Each wall is flat, endless, passes through zero and stands at right angles to its row. A trip goes straight from one point to another. List the walls that it crosses, first one first.
In the rows, 128 means zero.

Walls:
(1): [ 91 135]
(2): [115 100]
(3): [ 99 108]
(4): [ 83 165]
Trips:
[132 106] to [169  77] => 3
[162 108] to [195 159] => 2
[113 133] to [154 221] => 2, 3, 1
[109 164] to [109 101] => 3, 2, 4
[164 119] to [129 153] => 4, 1
[124 115] to [ 98 177] => 4, 2, 3
[163 123] to [ 50 108] => 2, 3, 1, 4

Walls:
(1): [100 183 175 149 186  84  90 139 141  92 122]
(2): [144  67 120 155 109 133 137  90 110 158 132]
(3): [105 139 204 112 141  78 107  69  90 112 115]
(4): [132  95  99 112 107 162 156 112 125 143 144]
(5): [106 154 135 128 150 101 166  81  76 110 107]
Trips:
[108  94 145  94 165 141 104  47 146 103 180] to [158 106 108 127 123 150 103  88 119 111  79] => 1
[172 112 125 129 137 150 121 113 134 144 122] to [116 127  42 132 132 145 133 128 184 177 117] => none
[196 120  74 174  80 125 163 108 164 178 212] to [128 126 111 120  71 139  83 171  80 118  46] => 4, 2
[135  94  87 111 158 104 113 121 132 171 172] to [153 149 179 155 129 151 137 117 147  85 176] => 1, 3, 4, 2
[120  63 104 120 125  59 102 139 144 113  94] to [123 154 190 114  87 135 150 106  93 192 150] => 1, 5, 4
[202  43 106 106 157 128 163 120 111 177  92] to [114 106 142 115 133  97  96  99 150 139  83] => 3, 5, 4, 1

Walls:
(1): [158 196  76 142 137  84 113 141  91 141 128 136 150 176 109  95 112 107
 147 119  70 114 141 129]
(2): [103 163 124 125  94 118 199 113 118 150 130 143 120 122  94  83 191 153
 181 180 163 168 132 113]
(3): [118 122 193 182 102  91 130 141 194 179 144 162  83 118 142 132 161  99
 124 117 113  70 122 115]
(4): [158 131 115 165 117  89  66 115 142 119  96 168 137 161 119 130 166  94
  90 152 156 155  66 136]
(5): [146 151 106 128  95 141 172  90 135  97 132 143 135 109  92  28 205 144
  87 121 110  61 127  98]
(6): [126 123 125  69 140 122  97 128 132 120 156 134 111  78 114  73 165  68
  79 138 119 132 148  80]
(7): [139 111 203 125 138 120 158 136 100  63 140 131  96 132 164  92 184 112
 121 102 103 196 114 127]
Trips:
[154 114 117 106 149 107 138 147 102 132 127 102 119 168 111  79  58 174
 177  87 111  79  93 167] to [125 166 149 145 138 157 142  81 124 143 114 139 156 133 113 109 119  94
 110 154 102  86 129 130] => 5, 3, 6, 2, 4
[143 159 149 145 136 153  98  65 142 154  56 119 103 137 182 113 100 111
 137 161 173 141 125  74] to [188 149 114 171 109 110 128 108  88  92 145 157 111 130 163 172 160  82
 146 144 186  89 121 133] => 1, 7, 5
[ 88 160 121 140  99  96 140 193  70  98 155 127 124 160 133 199  95 137
 167 189 122 168  86 121] to [165 125 112  74   7  81 111 137 147  40 134 122  58 120  92  38 144 167
 135 144 145  75 140 167] => 5, 6, 3
[131 178 122  85 136 157 122  62 191 172 152 213 182 127 113  95 149 126
  93 192  90 115 134 144] to [156 109 146 102  88 129 219 148 124 196 150  83 142 140 165 143 133 185
 199 156 153 127 165 176] => 4, 6, 1, 5, 3
[173  80 112 166 109 160  86 160 201  94 107  99 121 162 159  97 140 166
 145  84 110  95 174 175] to [156 139  96 131  78 118  76 112 131 121 136 131 150 140 109 142 194 137
  70  96 124 107 143  81] => 4, 1, 6
[139 104 140 145 171 150  84 149 131 108 115 139  93 153 121 109 123 168
 101 173 146 118  99 146] to [177 130 134 146 140 118 119 111 173 137 116  77 134 137  92  66 143 149
  85 167 110 124 136 102] => 5, 6, 3, 7, 1, 2
